Every row gives one point. A path goes straight from each point to the next, and from the last back to the first. The post is the endless flat space through its rows: a point in 2 columns, a line in 3, a plane in 4, and so on, so that a path can go around it. How many times does the path go around the post? Going back the other way cancels.
(in the rows, 128 means zero)

Post (2 x 3):
[[ 99  94  99]
 [103 152 160]]
Path (23 x 3):
[[ 57 111 126]
 [ 76  78  89]
 [ 93 165 152]
 [136 133 106]
 [123 124 102]
 [ 91 132 106]
 [ 59 143 117]
 [ 80  61 126]
 [ 78 121 153]
 [ 82 135 125]
 [ 90 197 206]
 [ 98 108 156]
 [104  90 118]
 [ 76  98 154]
 [ 64  81  69]
 [ 72 134 116]
 [ 82 142 166]
 [110  46 110]
 [124  73 153]
 [ 73 103 131]
 [ 88 134 127]
 [112 181 114]
 [ 85 164 129]]
Times around: 0

Post, 8 rows:
[[112  84  99  94 208 143 119 142 150]
 [148 139 172 119 150 116 131  58  59]
 [ 99  90 128 169 145  97  96 181 162]
 [152 133 182 146  82 114 109 158 184]
 [148  93  70 131 174 154 139 173 126]
 [139 101 143  82 155 143  91  98  45]
 [118 122  83 132 181 177  97 129 122]
 [ 98 125 147 140  64 102 132 162 173]]
Path:
[[138 141 110  59 203 145 120 130 156]
 [190  90 185 168 162  86  91 196 119]
 [169 160 126 190  74 171 142 157 143]
 [110  46 168 128 157  86  85  86 122]
 [ 95  65 135 123  82 145 148 176 139]
 [126 122 133  96 125 176  91 165 162]
 [114 107 129 100 171  98  80 114  77]
 [152  66 116 168 173 106  35 189  54]
 [149 124 170 116 132  89 118 160 142]
 [ 90 104 104 126 133 153  97 147  66]
 [116  17 173  56 147 114 150 130 115]
 [179  85 156 108 142  96 117 123 176]]
Times around: 1

Post:
[[141 148 121  90 119 131  92 188  89 170 146  89  59 175 132  73 163 202]
 [144 128 128 142 105 151 147 169 140 106 133 155  79 150 132 169 134 127]
 [154  63 117 105 162 126 137 136 111 110  92  69 153  77 174 111 126  98]
 [170 118 117  84 160 122 131 105  77  77 109 130 188  99 152 131  88 115]
 [137 114 138  86 174 165  89 102  84 134 154  75 129  93 160 105 132  79]
 [108 123 140 170 118 173 149 164 143  82 139 178 154 150  92 131 159 167]
 [134 141 115  88  73 170  91 112  82 197 128 114  88 169 102 129 212 176]
 [151 109 114 113  85 125 137 146 153  73 161 157 152 114 154 119 145 123]
 [140 118 183  84 126 123 175 118 107 118 126 123 190  79 139 118  78 101]
 [116 137 100  90  87 166  69 127 100 174 138 101 105 209  60  94 129 159]
 [147 113 134  95 144 122 204 139 110  71 108 119 163 133 174  82 121  69]
 [156 101  99 137 147 138 171 102 103 127 146 106 168  94 202 102  88 109]
 [157 178 128 104  91 178  77 158 129 166  99 148  95 165 129  60 156 164]
 [147 139 127 157 118 121 124 169 152 133 139 137 185 158 121 156 158 141]
 [114 125 117  84 157  95 158  87 105  61 102  64 158  55 197 109  90  93]
 [183 143 138 141 116 163 153 124 123  69 132  83 164 107 118 131 125 129]
 [154 135 150 133 101 126  84 117  96 168 132 133  73 196  81  76 166 162]]
Path:
[[137 137 165 163 156 191 136 201 142 128 128 166  93 168  61 133 186 140]
 [140 105  76 113 126 177 145 124 111 101 122 138  99 193 114 143 149 165]
 [143 178 153  32 105  55 142  75  46 122  97 156 167 138 145  63  75 195]
 [171 125 176 139 128 121 163 185 119  49 114 136 158 196 127  83 146  66]
 [153 123 143 137  66 111 144 153 135 130 143  81 102 128 111 128 166 128]
 [122 145 153 129 131 112 149 125 113  80  91 102 179  83 100 124  82 123]
 [183 129 140 104 142 173  85 125  80 155 135 109 116  94 122 121 182 142]
 [164 146 131 105 159 155 109 118 104  98 162  96 102 120 106 142 109 169]
 [167 105 115 130 131 107 109 102 138 154 102 174 187 174 156 109 122 132]
 [173 154 191  96  98 136 172 198  92  98 133  89 112 159 116  71  79 187]
 [138 151 153 133  78 164 136 147 148 167 150 139 211  64 166 125 109 108]
 [160 146 161 142 127 190 123 148  99 133 131  89 119 106 148 112 126  96]
 [103  95  55  94 181  87  78 139  92 117 133  61 159  83 220  96  86 140]
 [136 117 115 133 135 155 133 117  94  96  98 103 168  77 114  94 101 156]
 [121 208 152 176 103 151 141 121 157 133  98 132 150 119 103  95 100 177]
 [158  60 132 156 125 125 188  87 128 133 147  69  77 156  97 124 158 118]
 [162 108 187 128 128 167  77 109 144 126 152  99  91 138 111 115 150 107]
 [137 152 115 178  90 154 153 147 126 144 133 124 172 108 145 196  96 202]
 [148 163 110  71  98 124 128 137  85  98 112 153  98 119 167  42  69 162]
 [131 137 104 152 165 199  86 122 145 138 117  39 146  91 133  92  73  73]
 [174 146 103 139 161 184 108 138 157  84 106 109 178 101 153 100 129 106]
 [153 116  72 118 161 115  61 183 121 132 133   7 121 131 115 175 145 149]
 [122 117  86  83 119 120 147 127  80 165 125 107 190 127 127  98 140 103]
 [151 115 114 127 110 116 172 101 111 156 143 108  88 106 167 131 159 146]
 [147 150 203 112 153 125 126 133 133  68 171  76 123 134  99 137 123 163]
 [168 182 131 109 104  78  77 185 149 103 136 107 113 144 202 122 156 162]
 [153  98 146 132  95 144 139 100  58 139 164 132 181  94 133  91 117 141]
 [167 168  80 127  96 172 102  41  75 138 102 161 197  98 127 162 115  94]]
Times around: 4
